Rows are points. To make a cloud, some directions were put in groups of two or more. Within a group, all points are equally far from the middle, so they leave a hole (a ring in 2 directions, a hollow ball in 3). The other directions are filled evenly. Then the cloud was stretched, turned, moved and blurred a little. How many holes are there, and how many directions does each take, smallest first?
In the rows, 128 means zero.

Cloud (19 x 3):
| 169 | 146 | 108 |
| 147 |  81 | 117 |
|  68 | 177 | 128 |
| 134 | 168 |  40 |
| 169 | 157 |  69 |
| 100 |  83 | 155 |
| 106 | 169 |  60 |
| 182 |  96 |  77 |
| 182 | 135 |  75 |
| 168 | 150 | 109 |
| 121 |  66 |  80 |
|  77 | 145 |  68 |
| 100 |  90 | 179 |
|  94 | 186 | 121 |
| 159 | 130 | 151 |
| 145 | 104 | 161 |
| 142 | 130 | 193 |
| 135 |  83 | 137 |
| 135 |  67 |  88 |
Holes: 1 (2)

Cloud (53 x 6):
|  83 | 169 | 104 | 190 | 136 |  71 |
|  44 | 184 | 154 | 180 | 101 |  94 |
| 117 |  84 | 109 | 160 | 164 |  57 |
| 124 | 156 |  55 | 136 | 152 | 194 |
|  75 |  77 | 172 | 112 | 215 |  94 |
| 193 | 111 | 189 | 113 | 210 | 135 |
| 114 |  90 | 125 | 116 | 118 | 171 |
| 124 | 153 |  64 | 100 | 132 | 189 |
| 146 | 164 | 111 | 195 | 138 | 119 |
| 110 |  45 | 184 | 178 | 116 | 138 |
| 103 |  52 | 137 | 175 | 132 | 132 |
|  51 |  72 | 142 | 139 |  98 |  81 |
| 119 | 137 | 115 | 132 | 191 |  90 |
| 159 |  81 | 157 | 153 | 186 | 140 |
| 188 |  91 | 100 |  99 |  95 | 145 |
| 130 |  80 |  54 | 140 | 119 | 131 |
|  59 | 158 |  48 |  70 | 121 | 123 |
|  74 | 117 | 131 | 106 |  73 | 117 |
| 109 |  79 |  74 | 126 |  89 | 108 |
| 132 | 111 | 164 | 181 | 106 |  73 |
|  86 |  87 | 126 | 121 | 194 | 144 |
| 118 | 141 | 108 |  79 |  80 |  98 |
|  96 | 173 | 123 |  98 | 100 |  83 |
|  88 | 178 |  99 | 129 |  94 | 119 |
| 100 |  86 |  79 |  64 | 162 | 109 |
|  66 |  87 | 121 | 139 |  69 |  53 |
|  82 |  68 |  93 | 121 | 129 | 143 |
|  41 | 160 | 123 | 123 | 132 | 114 |
|  47 |  96 | 186 | 112 | 210 | 102 |
| 150 | 151 |  83 | 162 | 138 | 142 |
| 112 | 131 | 158 | 147 | 149 |  92 |
|  88 | 144 | 103 |  85 | 115 | 152 |
| 113 |  44 | 143 |  77 | 115 | 135 |
|  49 | 124 |  88 | 136 |  45 |  85 |
|  99 | 179 |  54 | 101 | 132 |  84 |
|  82 | 155 | 185 | 118 | 129 | 168 |
| 124 |  56 | 126 |  75 | 165 | 111 |
|  86 | 139 | 171 | 107 | 118 |  79 |
| 120 |  96 |  84 | 157 | 139 | 144 |
| 101 |  40 | 161 | 142 |  85 | 118 |
| 115 | 150 |  91 | 156 |  98 | 123 |
| 120 | 165 | 134 | 137 | 173 | 102 |
|  85 |  72 | 144 | 131 |  53 | 158 |
| 140 | 126 | 112 | 127 | 149 | 157 |
| 123 | 118 | 182 | 154 | 109 |  14 |
|  79 | 175 | 120 | 182 | 121 |  86 |
| 116 | 112 |  95 | 129 | 161 |  61 |
| 116 | 115 | 159 | 158 |  68 | 100 |
| 120 | 115 |  71 | 136 |  90 |  37 |
|  93 | 124 | 182 | 173 |  99 |  82 |
|  82 | 180 |  78 |  97 | 146 | 125 |
|  97 | 186 |  85 |  97 | 212 | 134 |
|  71 | 141 | 177 | 118 | 172 |  82 |
Holes: 0

Cloud (87 x 8):
|  96 |  96 | 140 |  96 |  73 |  76 | 127 |  83 |
|  64 | 116 |  85 | 100 | 153 | 153 | 117 | 169 |
| 100 |  69 | 104 | 176 |  51 | 170 | 100 |  75 |
| 118 | 135 | 164 | 110 | 173 | 118 | 108 | 207 |
| 164 | 137 | 106 | 210 | 100 | 164 | 162 | 134 |
| 102 | 112 | 193 |  85 | 107 |  95 | 134 | 110 |
| 102 | 178 | 154 | 141 |  87 | 148 |  39 | 107 |
| 149 | 197 | 113 | 127 | 189 | 146 | 121 | 129 |
|  65 | 119 | 114 | 127 |  49 | 160 | 124 | 101 |
| 107 |  59 | 161 |   7 | 112 | 129 | 130 | 129 |
| 108 |  12 | 107 | 147 | 203 |  83 | 125 | 123 |
|  38 | 123 |  95 |  73 | 165 | 147 | 159 | 143 |
| 131 | 101 | 120 | 103 | 164 | 233 | 160 | 183 |
| 130 |  60 |  85 | 126 |  84 | 164 | 130 | 163 |
| 172 | 136 | 169 | 102 | 205 | 165 | 107 | 106 |
|  82 | 175 | 130 | 137 | 114 | 120 | 168 | 180 |
| 135 | 154 | 140 | 137 | 205 | 143 |  84 | 232 |
| 114 |  43 |  69 |  69 |  98 | 116 | 118 | 139 |
| 111 | 115 | 142 | 138 | 158 |  64 | 108 | 123 |
|  94 | 100 | 165 |  41 | 156 | 140 | 156 |  81 |
| 157 |  32 | 101 | 125 | 124 | 157 | 153 |  81 |
| 127 | 153 |  98 |  86 | 157 | 109 | 125 | 174 |
| 187 |  61 |  58 | 121 |  76 | 184 |  95 | 160 |
| 115 | 208 | 118 | 178 | 166 | 135 | 138 | 155 |
|  85 | 175 | 158 | 146 |  86 |  75 | 110 |  90 |
| 140 | 145 | 103 |  93 | 180 |  67 | 121 | 145 |
|  91 | 108 | 149 | 120 | 214 |  56 | 109 | 130 |
|  89 | 106 |  98 | 108 | 177 | 114 | 149 |  62 |
| 145 |  97 |  75 | 129 |  81 | 169 | 138 | 126 |
| 107 |  82 | 115 | 166 | 184 | 129 | 199 |  85 |
| 195 | 149 | 157 | 163 | 222 | 161 |  96 | 150 |
| 115 | 178 | 161 | 188 | 141 | 119 |  87 | 114 |
| 137 |  81 | 131 | 152 | 161 |  79 |  80 |  89 |
|  54 | 158 | 132 | 140 |  84 | 102 | 164 | 198 |
|  82 |  84 | 105 | 159 | 180 | 145 | 136 | 155 |
| 123 | 144 | 140 |  55 |  94 | 130 | 170 |  75 |
| 158 | 178 | 178 |  90 | 160 | 118 | 131 | 112 |
| 120 |  80 | 123 | 165 | 184 | 135 | 145 | 130 |
| 123 |  80 | 177 | 129 | 175 | 150 |  98 |  96 |
|  90 | 100 | 120 | 101 |  97 |  46 | 158 | 118 |
| 116 | 141 | 217 | 120 | 175 | 112 | 151 |  91 |
| 117 |  65 |  60 | 112 | 183 | 229 | 154 | 156 |
|  55 |  94 | 139 |  96 | 174 | 184 | 147 | 155 |
| 121 | 157 |  93 | 168 | 164 |  96 | 185 |  74 |
| 122 |  89 | 158 | 124 | 105 | 125 |  98 | 150 |
| 113 | 124 | 149 |  75 | 137 |  78 |  75 | 135 |
| 137 |  90 |  86 | 110 | 144 |  78 | 183 | 141 |
| 110 |  79 | 115 |  83 |  80 | 117 | 147 | 170 |
| 198 | 162 | 171 | 147 | 187 |  65 | 120 |  78 |
| 103 | 133 |  86 |  57 | 172 |  56 |  80 | 149 |
| 106 | 185 | 106 |  90 | 159 |  82 |  90 |  79 |
|  41 | 123 | 136 | 204 | 121 | 126 | 146 | 168 |
|  49 | 103 |  72 |  96 |  81 | 139 | 145 | 148 |
| 123 | 107 | 149 |  47 | 218 | 128 | 188 | 150 |
| 126 | 139 | 141 | 122 |  99 | 139 | 188 |  96 |
| 154 | 105 | 121 | 160 | 108 | 129 | 102 |  66 |
| 155 |  71 | 128 | 139 | 125 | 151 |  25 |  77 |
|  75 | 120 |  56 | 162 |  84 | 173 |  99 | 134 |
|  78 | 147 | 101 |  87 | 192 | 133 |  70 | 141 |
| 131 | 155 | 110 | 200 | 183 | 114 |  85 | 114 |
| 135 | 116 |  63 | 158 | 137 | 174 | 152 | 126 |
| 102 | 168 | 154 | 158 |  79 | 107 | 142 |  72 |
|  83 | 182 |  76 | 122 | 161 | 119 | 121 | 196 |
| 125 | 122 |  86 | 136 |  82 | 119 | 136 | 114 |
| 140 | 140 | 129 |  19 | 152 | 143 | 152 | 104 |
| 144 | 138 | 116 | 143 | 142 | 190 |  57 |  92 |
|  79 |  77 | 154 | 105 |  81 | 157 | 103 |  90 |
| 155 | 178 | 166 | 103 | 171 |  64 | 121 | 145 |
| 180 | 102 | 176 | 101 | 112 | 110 | 138 |  56 |
| 147 | 203 | 132 |  90 | 126 |  53 | 106 | 142 |
| 230 | 129 | 132 |  99 | 122 | 140 |  90 |  80 |
| 121 | 107 | 211 |  78 | 118 |  68 | 156 | 115 |
|  97 | 150 | 113 | 144 | 149 |  39 |  92 | 133 |
|  52 | 127 |  83 |  92 | 129 | 158 |  91 | 166 |
| 111 | 164 | 198 | 156 | 104 | 103 |  85 | 145 |
|  79 | 158 | 145 |  78 | 140 |  82 | 212 | 160 |
| 102 | 202 | 153 | 181 | 153 | 116 |  80 | 155 |
|  66 | 163 | 159 | 180 | 153 | 145 | 102 | 148 |
| 180 | 126 | 139 | 166 | 153 | 114 |  94 | 169 |
| 141 |  77 | 106 |  38 | 182 | 131 | 120 | 113 |
| 125 | 127 | 112 | 173 |  85 | 174 |  58 |  75 |
| 151 | 183 | 102 | 119 | 113 | 104 | 103 |  94 |
| 105 | 126 |  95 | 110 | 127 |  93 | 132 | 184 |
| 175 | 111 | 102 | 111 | 167 | 150 | 114 | 192 |
| 158 | 146 | 118 |  61 | 100 | 150 | 126 | 130 |
| 121 | 180 | 113 | 117 | 132 | 139 |  91 | 179 |
| 132 | 162 | 187 | 119 | 127 | 116 | 190 |  96 |
Holes: 0

Cloud (99 x 9):
| 153 |  89 | 169 |  80 | 111 | 202 | 155 |  82 | 145 |
| 106 |  62 | 184 |  84 | 128 | 135 | 109 | 145 | 112 |
| 220 | 139 | 203 |  73 | 124 | 175 | 131 | 121 |  94 |
|  50 | 124 | 152 | 139 | 156 | 188 | 138 | 107 | 183 |
| 133 | 115 | 188 |  79 |  55 | 176 | 172 | 142 |  92 |
| 161 | 125 | 187 | 173 |  76 | 155 | 134 | 140 | 130 |
|  96 | 140 | 120 | 123 |  72 | 151 | 203 | 105 | 118 |
| 120 | 111 | 134 | 131 | 166 | 185 | 114 |  93 | 234 |
| 162 | 122 | 173 | 196 | 100 | 108 |  74 | 109 | 163 |
| 174 |  94 | 168 |  90 |  82 | 140 | 178 |  53 |  97 |
| 131 | 107 | 145 | 153 |  37 | 202 | 171 | 132 | 141 |
|  28 | 122 | 146 | 152 | 104 | 176 |  91 |  87 | 167 |
| 134 |  55 |  66 |  94 |  92 | 150 | 132 | 145 | 166 |
| 166 | 196 | 130 | 140 |  98 | 117 | 123 | 107 | 116 |
|  71 | 159 | 169 |  99 | 168 | 173 | 138 |  69 | 144 |
| 195 |  61 | 151 | 111 |  76 | 130 | 121 | 133 |  68 |
|  59 |  98 | 105 | 149 |  99 | 149 | 141 |  97 | 160 |
| 186 |  74 | 119 | 195 | 169 | 117 | 136 | 111 | 115 |
|  91 |  81 | 155 | 130 | 122 | 105 |  56 | 111 | 131 |
| 169 | 153 | 230 |  75 | 102 | 159 |  94 | 111 | 163 |
| 160 | 105 |  84 | 151 | 150 | 139 | 176 | 120 | 117 |
| 164 |  43 | 197 | 130 | 153 | 167 | 160 | 102 | 165 |
| 154 | 132 | 144 | 143 | 131 |  69 | 152 |  70 | 176 |
| 105 | 184 | 135 | 196 | 122 | 122 | 102 |  75 | 131 |
| 191 |  61 | 117 |  52 | 100 | 124 | 152 | 117 | 123 |
| 176 | 149 | 163 | 144 |  92 | 117 | 174 |  80 |  68 |
| 179 | 143 | 102 | 156 | 126 | 107 | 128 | 123 | 180 |
|  75 | 141 | 138 |  88 |  84 | 140 | 103 | 100 |  95 |
|  34 |  91 | 118 | 187 | 108 | 153 | 100 |  67 | 169 |
| 164 | 147 | 176 | 149 |  65 | 181 | 121 | 157 | 145 |
|  64 | 137 | 121 | 157 | 146 | 194 |  77 | 143 | 120 |
| 177 |  89 | 205 |  75 | 165 | 136 | 110 | 130 | 128 |
| 180 | 103 | 207 | 135 | 117 | 198 |  99 | 141 | 160 |
| 131 | 149 | 133 | 202 | 169 | 101 | 101 |  58 | 119 |
| 181 |  51 | 144 | 144 |  84 | 124 | 115 | 153 | 147 |
| 119 | 123 | 156 | 132 |  84 | 133 | 149 |  52 |  60 |
| 142 |  69 |  83 | 122 | 116 | 128 | 132 | 188 | 178 |
| 134 |  78 | 119 | 155 | 141 | 142 | 152 | 197 | 155 |
| 187 | 139 | 134 | 120 | 144 |  65 | 138 | 105 | 136 |
| 104 | 211 | 185 | 107 |  68 | 190 | 150 | 113 | 143 |
|  63 | 139 | 165 | 110 |  86 | 159 | 183 | 103 | 103 |
| 178 |  97 | 151 |  68 | 125 | 168 | 105 |  95 | 168 |
| 175 |  43 |  98 | 154 | 170 | 115 |  83 | 124 | 141 |
|  62 |  83 | 167 | 154 |  79 | 183 | 100 |  98 | 177 |
| 133 | 150 | 138 | 125 | 165 | 187 | 112 | 180 | 139 |
| 183 | 148 | 173 | 119 |  90 | 161 | 162 | 188 | 126 |
| 114 | 144 | 181 | 130 |  36 | 208 | 132 | 118 | 174 |
| 101 | 195 | 162 | 113 | 113 | 218 |  97 | 124 | 143 |
| 105 | 116 | 169 | 142 | 126 | 211 |  77 | 140 |  74 |
| 120 | 140 | 177 | 104 | 143 | 197 | 169 |  63 |  91 |
| 129 | 130 |  83 |  70 | 124 | 142 | 146 |  89 | 112 |
| 166 |  94 | 198 | 156 | 129 | 148 | 166 | 168 | 163 |
| 123 | 104 | 195 |  74 |  79 | 167 | 158 | 139 |  57 |
| 171 | 121 | 189 |  97 |  49 | 147 | 116 | 150 | 129 |
| 115 | 132 |  80 | 135 | 136 | 139 | 121 | 105 | 104 |
|  87 | 137 | 141 | 166 |  98 | 170 | 172 | 123 | 117 |
| 219 | 157 | 141 | 103 |  88 | 115 |  98 | 138 |  75 |
| 118 |  44 |  82 | 121 | 136 | 187 |  97 |  86 |  86 |
| 122 |  69 | 165 | 121 | 194 | 149 | 142 |  94 | 159 |
| 151 | 107 | 196 |  96 |  75 | 160 | 123 | 149 |  67 |
| 103 |  74 | 161 | 127 |  46 | 206 | 159 | 133 | 166 |
| 115 | 171 | 138 | 136 | 161 | 203 | 160 | 107 | 195 |
| 173 |  45 | 156 | 154 | 119 | 201 | 123 |  69 | 112 |
| 170 | 138 | 234 | 116 | 137 | 123 |  80 | 141 | 103 |
| 182 |  72 | 157 | 103 |  74 | 115 | 113 | 158 | 126 |
| 102 | 171 | 170 | 177 | 150 | 121 |  79 | 120 | 100 |
| 149 | 156 | 168 | 141 | 147 |  90 |  74 | 142 |  51 |
| 231 | 130 | 113 | 130 | 102 | 123 | 151 | 153 | 129 |
| 135 | 100 | 158 |  54 | 171 | 133 | 147 |  82 | 125 |
| 170 |  26 | 153 |  94 | 181 | 125 | 121 |  94 |  92 |
| 159 | 112 | 128 | 113 | 222 | 150 | 129 | 115 |  57 |
| 190 |  90 | 191 |  77 | 121 | 167 | 168 |  77 |  60 |
|  90 | 111 | 187 | 121 | 109 | 230 | 128 |  87 | 150 |
| 181 | 118 | 143 | 151 | 185 | 113 | 161 |  87 |  67 |
| 121 | 129 | 123 | 136 |  64 | 216 | 179 | 169 | 147 |
| 158 | 156 | 182 | 120 | 210 | 151 |  86 | 128 |  75 |
| 171 | 182 | 108 | 123 | 158 | 125 | 133 |  89 | 144 |
|  99 | 170 | 164 | 143 | 145 | 153 | 119 | 139 | 109 |
| 143 | 160 | 216 | 165 | 116 | 115 |  91 | 117 |  80 |
| 108 | 121 | 131 |  88 | 186 | 161 | 155 |  77 | 114 |
| 127 | 121 | 142 |  69 | 115 | 244 | 137 | 133 | 133 |
| 114 | 109 | 206 | 153 | 204 | 124 | 154 | 101 | 144 |
| 223 |  75 | 166 | 139 | 125 | 111 | 143 |  94 | 128 |
| 153 |  41 | 142 | 162 | 111 | 178 |  99 |  58 | 105 |
|  88 |  78 | 174 | 110 |  63 | 149 | 171 | 105 | 126 |
| 122 | 126 | 180 | 114 | 178 | 178 | 145 | 140 |  47 |
| 185 | 100 | 207 | 173 | 141 | 190 | 101 |  85 | 171 |
|  77 | 149 | 171 | 138 | 159 | 174 | 106 | 121 |  74 |
|  95 |  87 |  92 | 129 |  92 | 171 | 127 |  96 | 104 |
| 151 |  69 | 217 | 147 | 111 | 190 | 130 | 140 |  99 |
| 112 |  86 | 108 | 133 | 168 | 185 | 146 | 203 | 132 |
|  55 | 162 | 129 | 124 |  72 | 208 | 102 | 114 | 186 |
| 131 | 125 | 161 |  71 | 182 | 139 | 135 | 141 | 157 |
|  99 | 102 | 177 | 109 |  92 | 165 |  54 | 119 |  67 |
| 219 |  60 | 160 | 105 | 146 | 126 |  82 | 102 |  91 |
| 174 | 110 | 125 | 198 | 172 | 110 |  78 |  94 | 124 |
| 156 | 105 | 137 | 182 | 135 |  96 |  44 | 121 | 153 |
| 149 | 100 | 135 |  67 | 107 | 135 | 141 |  63 | 122 |
| 155 | 125 | 112 |  96 | 180 | 150 | 196 | 109 | 145 |
Holes: 2 (2, 3)

Cloud (87 x 9):
| 131 |  57 | 161 | 139 | 169 |  99 | 104 | 158 | 100 |
| 141 |  90 | 136 | 178 | 188 | 180 | 187 |  85 | 149 |
|  87 | 172 |  95 | 188 | 132 | 159 |  69 | 177 | 178 |
| 119 | 128 | 112 | 145 | 139 | 106 | 203 | 159 | 216 |
| 133 | 153 | 102 | 123 | 145 | 147 | 209 | 153 | 186 |
| 144 |  94 |  50 | 164 | 122 | 139 | 118 |  99 | 139 |
| 115 | 118 |  39 | 145 | 128 | 106 | 107 | 160 | 225 |
| 148 | 151 | 187 | 104 | 153 | 152 | 180 | 136 | 119 |
| 116 | 190 | 149 | 106 |  91 | 177 | 161 | 123 | 162 |
| 144 | 102 | 167 | 150 | 179 |  72 | 171 | 110 | 107 |
|  60 | 114 |  85 | 102 |  94 | 141 | 208 | 122 | 142 |
| 134 | 127 | 104 | 114 | 120 |  84 | 120 | 201 | 198 |
|  94 | 169 |  94 |  95 |  68 | 151 | 166 | 172 | 168 |
|  62 | 125 |  46 | 188 | 192 | 136 |  87 | 118 | 149 |
|  49 |  77 | 103 | 114 | 134 | 127 | 129 | 167 | 131 |
|  52 |  62 | 139 | 110 | 111 | 106 | 188 | 148 | 159 |
| 149 | 178 |  99 | 141 | 181 | 175 | 146 | 137 | 109 |
|  71 |  85 |  31 | 173 | 102 |  61 | 164 | 140 | 162 |
| 132 | 158 | 153 |  92 |  96 |  63 | 133 | 153 | 172 |
|  76 | 151 | 131 | 201 | 159 | 157 |  81 | 153 | 167 |
|  97 |  48 |  77 | 127 | 129 |  75 | 184 | 146 | 163 |
| 103 | 196 |  79 | 143 |  89 | 123 | 171 | 151 | 130 |
| 126 | 113 | 163 | 140 | 164 | 113 |  70 | 170 | 183 |
|  69 |  94 |  98 |  90 |  95 |  76 | 119 | 178 | 121 |
|  58 | 156 |  89 | 137 | 175 |  75 |  85 | 183 |  67 |
| 120 |  69 |  71 | 169 |  89 | 147 | 145 | 162 |  93 |
| 102 | 164 | 102 | 180 | 184 |  76 |  69 | 208 | 109 |
| 117 | 140 | 114 |  80 | 174 | 100 | 165 | 168 | 142 |
|  81 | 130 |  82 |  98 | 112 |  31 | 138 | 141 | 169 |
| 145 | 105 | 128 | 183 | 161 |  75 | 198 | 139 |  95 |
| 141 |  79 | 160 | 146 | 189 |  70 | 173 | 122 |  84 |
|  97 | 166 | 148 | 135 | 117 |  31 | 137 | 195 | 105 |
|  83 |  85 |  85 | 111 | 162 | 184 | 111 | 147 | 176 |
| 112 |  77 | 115 | 195 | 203 | 174 | 183 | 136 | 181 |
|  89 | 144 | 150 | 166 | 164 |  70 | 169 | 129 | 155 |
| 104 | 139 |  87 | 111 | 170 |  68 | 142 |  92 | 177 |
|  95 | 124 | 105 | 171 | 151 | 105 |  92 | 189 | 229 |
| 103 | 178 | 102 | 138 | 107 | 153 |  54 | 189 | 127 |
| 164 | 103 | 134 | 134 |  97 | 144 | 142 | 164 | 203 |
| 143 | 177 | 106 | 137 | 185 | 187 | 134 | 144 | 111 |
|  64 | 103 | 108 | 198 | 134 |  66 | 194 | 130 | 115 |
| 104 |  92 |  37 | 172 |  66 | 112 | 165 | 128 | 136 |
| 115 | 129 | 124 | 103 | 188 | 137 |  66 | 179 | 199 |
| 110 | 138 | 136 | 163 |  86 |  73 | 136 | 127 | 192 |
| 150 | 113 | 124 | 173 | 160 |  97 | 199 | 169 | 119 |
| 121 |  69 |  58 | 157 | 170 | 152 | 142 | 159 | 108 |
| 140 |  50 | 104 | 163 | 100 | 110 | 173 | 153 | 166 |
| 159 |  96 | 116 | 186 | 139 | 116 | 171 |  71 | 103 |
|  75 | 140 |  97 | 109 | 141 | 169 |  64 | 159 | 156 |
| 157 | 131 |  95 | 113 | 207 | 157 | 116 | 139 | 105 |
|  45 | 123 |  48 | 171 | 155 |  54 | 141 | 161 |  97 |
|  72 | 167 |  98 | 169 | 200 |  93 |  73 | 188 | 146 |
| 127 | 115 |  50 | 125 | 126 | 139 | 142 | 185 | 210 |
| 140 |  63 |  98 | 131 | 117 | 122 | 155 |  72 | 183 |
|  32 | 111 | 108 | 150 | 168 | 125 | 142 | 125 |  89 |
| 113 | 120 |  77 | 103 | 119 | 154 | 107 | 196 | 135 |
|  84 |  84 | 167 | 128 | 168 | 142 | 166 | 132 |  92 |
|  46 | 126 |  48 | 159 |  99 | 107 |  79 | 156 | 157 |
| 161 |  87 |  97 | 129 | 164 | 157 | 113 | 107 |  89 |
| 119 |  89 | 112 | 197 | 157 | 168 | 145 | 143 |  65 |
| 167 |  63 | 106 | 136 | 134 | 139 | 127 |  90 | 126 |
| 170 | 148 | 179 | 104 | 164 | 135 |  63 | 166 | 118 |
|  78 | 123 | 130 | 108 | 124 |  82 |  96 |  79 | 113 |
|  86 | 150 | 151 | 144 |  92 | 136 |  84 | 207 | 142 |
| 133 |  78 |  90 | 182 | 106 |  91 | 223 | 141 |  86 |
| 179 | 143 | 136 | 112 | 104 |  75 | 174 | 166 | 139 |
| 128 | 138 | 150 | 100 | 124 | 115 | 126 | 228 | 126 |
| 136 | 153 |  70 | 185 |  90 | 119 | 128 | 207 | 148 |
| 149 | 138 | 144 | 134 |  93 | 143 | 217 | 167 | 114 |
| 128 |  69 |  93 | 124 | 142 | 177 | 117 | 110 | 154 |
|  72 |  99 | 174 | 122 | 152 | 155 | 200 | 104 | 126 |
| 132 | 139 | 165 | 138 | 158 |  72 | 167 | 120 | 154 |
| 102 |  88 |  24 | 156 | 128 |  78 | 133 | 165 | 174 |
|  85 |  76 |  77 | 188 | 172 |  97 | 215 | 102 | 137 |
| 131 | 175 | 116 | 140 | 188 |  62 | 125 | 135 | 127 |
| 161 | 174 | 111 | 123 | 127 | 196 | 127 | 121 | 164 |
|  94 | 139 | 107 | 202 | 118 | 120 | 187 | 183 | 109 |
| 106 |  91 | 133 | 179 | 185 |  80 | 152 |  72 | 129 |
| 116 | 122 | 106 | 101 | 180 | 154 | 161 | 111 |  91 |
| 116 | 165 |  87 | 175 |  86 | 112 | 180 | 156 | 181 |
| 153 |  66 | 113 | 121 |  79 | 109 | 195 |  98 | 135 |
|  99 | 171 |  84 | 160 | 110 |  95 |  54 | 165 | 177 |
|  61 | 130 |  52 | 173 | 164 | 116 | 179 |  81 | 141 |
| 100 |  62 |  57 | 192 | 189 | 169 | 146 | 123 | 147 |
|  73 | 109 |  45 | 159 | 182 |  41 | 128 | 171 | 119 |
|  70 | 156 |  79 | 151 | 157 | 105 |  72 |  96 | 142 |
| 142 | 125 | 115 |  62 |  85 |  97 | 132 | 118 | 113 |
Holes: 3 (2, 3, 3)
